Every row gives one point. The ring and each string are closed loops that go straight from each point to the next, and from the last back to the first. Before rounding, they use only three directions, however many columns there are. Count how often each string passes through the ring. Passing back the other way cancels.

Ring (9 x 3):
0.10	-0.58	-0.17
0.30	-0.04	-0.07
0.28	0.42	0.12
0.07	0.60	0.17
-0.30	0.50	0.12
-0.48	0.21	0.19
-0.42	-0.16	0.35
-0.24	-0.50	0.35
-0.06	-0.70	0.05
String (33 x 3):
0.52	0.56	0.27
0.35	0.61	0.06
-0.04	0.25	-0.17
-0.03	0.25	0.03
-0.06	0.13	0.10
0.04	0.37	0.34
-0.04	0.61	0.35
-0.36	0.74	0.05
-0.61	0.57	-0.19
-0.35	0.09	-0.08
-0.23	0.08	0.11
-0.12	0.19	0.45
-0.44	0.18	0.41
-0.77	-0.03	0.25
-0.63	-0.22	0.09
-0.32	-0.19	0.05
-0.15	-0.12	0.31
-0.12	-0.23	0.60
-0.16	-0.53	0.75
-0.31	-0.92	0.37
-0.29	-0.68	-0.05
-0.14	-0.33	0.03
-0.02	-0.23	0.21
0.12	-0.48	0.28
0.13	-0.93	-0.08
0.04	-1.00	-0.49
0.16	-0.97	-0.58
0.35	-0.53	-0.15
0.24	-0.55	-0.54
0.16	-0.28	-0.37
-0.01	-0.11	-0.12
0.19	0.08	0.18
0.45	0.33	0.31
Times through: 5
